Every row gives one point. Examples show where two turns around zero, p and q, send a point. Write where each new point lands after one turn and then the other. Backwards means that the second turn is done in reverse. Each puzzle has new turns, and all numbers are rounded.

Turn p:
[1.1 4.2 1.6] -> [ 1.2  4.5 -0.4]
[ 3.6 -5.9  2.9] -> [ 5.2 -4.7  2.7]
[-1.0 -0.4 -3.3] -> [-2.2 -1.4 -2.2]
[-3.7  2.1 -1.1] -> [-4.0  1.7  0.1]
Turn q:
[ 1.7 -2.4  3.0] -> [ 1.3 -1.8  3.5]
[-0.4 -4.0 -0.5] -> [-2.8 -2.2  2.0]
[-1.3  4.3 -3.6] -> [-0.3  2.5 -5.2]
[-3.2  4.2 -0.5] -> [ 0.1  4.7 -2.4]
[1.9 4.4 1.1] -> [ 4.3  1.4 -2.0]
[ 1.4 -6.4  0.5] -> [-2.5 -4.7  3.9]
Where do these land?
q, then p: [-1.7 -2.7  4.2] -> [1.8 2.6 4.3]
q, then p: [ 0.4 -2.1 -1.6] -> [-1.4 -1.9  1.3]
q, then p backwards: [ 4.3  7.2 -2.9] -> [ 7.9  1.7 -3.8]
q, then p: [-0.1 -2.8  1.7] -> [0.7 0.0 3.2]
p, then q: [-2.9  0.4 -1.5] -> [-2.2  2.4  0.4]

Turn p:
[ 2.6  2.0 -5.2 -3.4  2.7 -1.1] -> [ 1.0 -0.6 -4.7 -5.3  1.9  1.4]
[-1.3  0.3 -4.2  0.9 -5.5  0.9] -> [ 2.7  4.7 -2.3  0.3 -4.0 -1.1]
[ 2.4 -0.7 -0.8  4.8  1.9 -1.5] -> [-1.8 -3.1 -3.4  3.0 -1.0  0.8]
[ 1.6  2.2  1.0 -5.9  3.7  6.8] -> [-2.0  3.8  2.1 -3.8  6.7  4.6]
[ 2.0  1.8  2.0  4.5 -4.8 -0.3] -> [ 3.4  0.5 -0.7  6.4 -1.2  0.3]
[ 3.9 -5.6 -0.6 -1.6  1.3 -2.7] -> [-0.4 -4.7  0.4 -2.7 -3.5  4.1]
[-2.3 -0.2  1.8 -1.0 -2.8  0.8] -> [ 1.2  2.1  3.1  0.5 -0.8 -1.3]
[-3.1  1.2  2.4 -1.6  4.8 -2.1] -> [-2.3 -2.9  2.0 -2.0  3.5 -3.5]
[-5.8 -1.1  3.7  3.3 -1.4 -0.7] -> [-1.8  0.3  3.8  3.7 -1.9 -5.2]
Turn q:
[ 5.6  3.7  6.1  5.2 -2.0 -2.6] -> [-7.4  5.6  0.8  2.2  5.4  0.8]
[ 3.2 -5.0 -3.6  0.6 -3.5 -1.6] -> [ 1.8  0.3  5.4  5.0 -2.4  0.9]
[-3.1  0.7 -1.9 -2.1 -0.8  2.3] -> [ 2.4 -0.5 -2.5 -1.5 -3.1  0.4]
[-0.6  2.5  3.3 -1.5  1.9 -4.9] -> [ 0.2  2.4  0.1 -2.7  4.6 -3.7]
[ 4.6 -5.5  3.8 -1.4  1.3  1.7] -> [-4.2 -2.4  6.7 -1.9 -0.9  0.7]
[-3.4 -0.2 -2.8  0.7  4.2  3.9] -> [ 1.5 -5.8 -3.8 -0.8 -0.9  1.1]
[-3.7 -2.7  1.4  1.6 -3.8  1.5] -> [-2.0  0.2 -1.2  1.8 -5.0 -2.9]
[-2.3  3.6 -2.4 -2.6 -0.5 -0.7] -> [ 4.1  1.9 -2.9 -1.6  0.0  0.3]
[-0.3  3.0 -3.9 -0.4  3.1  0.4] -> [ 3.5 -1.7 -2.6 -0.4  2.4  2.5]
Where do these land?
p, then q backwards: [ 2.7  2.7  3.9  0.9 -1.4  2.0] -> [ 3.4  0.6 -3.6  2.2  0.2 -2.6]
p, then q: [-0.1  3.4 -5.1 -3.8  5.6 -3.5] -> [ 7.9 -3.0  3.6 -3.2  0.3 -0.1]
q, then p: [-4.0 -1.8  1.4 -4.3  1.9  1.7] -> [ 3.8 -1.1  2.2 -4.0 -2.7  1.4]
p, then q: [ 2.1  2.1  3.1  2.6  1.6 -2.0] -> [-1.5 -4.2  1.4  2.9  1.0 -0.8]
q, then p backwards: [-3.4  2.2 -4.8 -0.8 -2.5 -3.8] -> [ 0.5  4.6 -1.5  1.0 -5.8 -1.2]
q, then p: [-1.3 -0.3 -1.3  5.5 -2.1 -3.2] -> [-1.5 -2.1 -4.2  3.8 -1.2 -2.7]
q, then p backwards: [-0.1 -3.1 -3.4  5.3 -0.5  4.0] -> [ 3.7 -3.1  1.8  6.1  0.2 -1.5]
q, then p: [ 0.5 -4.2  3.9 -2.5  1.2  4.4] -> [ 1.4  1.7  6.5 -2.1 -2.6 -1.3]
p, then q backwards: [ 3.6 -1.1  2.4 -3.0 -3.7  0.4] -> [ 3.4 -0.6 -4.5 -3.2 -0.4  0.4]
